Every row gives one point. The points of each table are mixes of a few directions, plus a little noise. Count the directions of each table, and those that both share. Where both have some left over, give the other angles between the two spaces (their principal angles), to ten degrees, smallest first.

First (7 x 2)
[[ 51  33]
 [-25 -16]
 [ 40  26]
 [-33 -21]
 [ -1   0]
 [ 36  24]
 [-69 -45]]
Second (4 x 2)
[[ 45 -69]
 [-17  27]
 [ -4   7]
 [-23  36]]
Directions: first 1, second 1, shared 0; angles 90

First (6 x 4)
[[-80  -8 -21  -3]
 [-51  -2   4 -16]
 [ 23  -9  18 -53]
 [-28  15  18  20]
 [ 33  -3 -21  23]
 [104   7   2  29]]
Second (8 x 4)
[[-17  58  37 -11]
 [ -2 -44  14  11]
 [-37  47 -22 -42]
 [-58 -32  -8 -38]
 [-29 -53  13  -6]
 [ 65  17 -23  35]
 [ 55  53 -13  25]
 [ 22 -45   1  25]]
Directions: first 3, second 3, shared 2; angles 90

First (8 x 6)
[[  -4   -2    4    8   13   -4]
 [   4    2   -4   -8  -12    4]
 [ -13   -6   10   23   37  -11]
 [  41   19  -35  -75 -121   37]
 [ -22  -10   19   40   65  -20]
 [  -6   -3    6   12   20   -6]
 [ -10   -5    8   18   29   -9]
 [  10    5   -9  -18  -30    9]]
Second (6 x 6)
[[ -7  29 -41  11  -6 -18]
 [  6 -17 -27  -3  61  13]
 [ 14   0 -43  17   0   4]
 [  2 -21  53  15 -24   2]
 [  7 -18  40 -79   0  34]
 [-23  26  20  38 -31 -35]]
Directions: first 1, second 4, shared 1

First (10 x 8)
[[   1  -22   11   14   30    3    2   -5]
 [   3  -48   25   31   65    8    5  -11]
 [  -4   79  -41  -52 -108  -13   -9   18]
 [   0    9   -4   -6  -12   -1   -1    2]
 [  -5   89  -46  -58 -121  -14  -10   20]
 [   0   -5    3    4    7    1    1   -1]
 [   2  -36   19   24   50    6    4   -8]
 [   1  -26   14   17   36    4    3   -6]
 [   3  -47   24   31   64    8    5  -11]
 [   0    8   -4   -6  -11   -1   -1    2]]
Second (8 x 8)
[[ -2   9  -3   3  -7  -1  -1  -2]
 [ 21 -83  20 -19  63  11  11  23]
 [ -3  12  -3   3  -9  -2  -1  -3]
 [ 21 -83  20 -20  63  11  11  23]
 [-27 111 -27  26 -85 -15 -14 -30]
 [ 11 -46  11 -11  35   6   6  13]
 [-17  68 -17  16 -52  -9  -8 -19]
 [ -3  11  -2   3  -9  -1  -2  -3]]
Directions: first 1, second 1, shared 0; angles 40

First (7 x 9)
[[ 35 -22  36  -4 -39  37 -12  14 -11]
 [ 45 -31  42  15 -22  27  31  -3   4]
 [-33 -40  -2 -74   2 -49 -41 -42  55]
 [-54  61 -65  16  44 -30 -10  13 -20]
 [ 31  14  11  55   4  26  50  14 -23]
 [ 36 -33  42 -14 -43  35 -14   8  -3]
 [-59  51 -65   6  53 -46  -5  -4  -2]]
Second (8 x 9)
[[  1 -13   8 -18  -9  -1 -13  -5   8]
 [ 45 -72  58 -11 -13  -4  50 -44  52]
 [  5 -27  17 -28 -16  -2 -16 -11  18]
 [  0  60 -33  83  43   6  65  21 -37]
 [ 25 -51  39 -21 -15  -3  16 -28  36]
 [-13 -13   2 -44 -21  -2 -51   1   6]
 [-21  17 -18 -19  -6   0 -42  15 -14]
 [-41 100 -73  57  36   7  -9  51 -69]]
Directions: first 3, second 2, shared 2
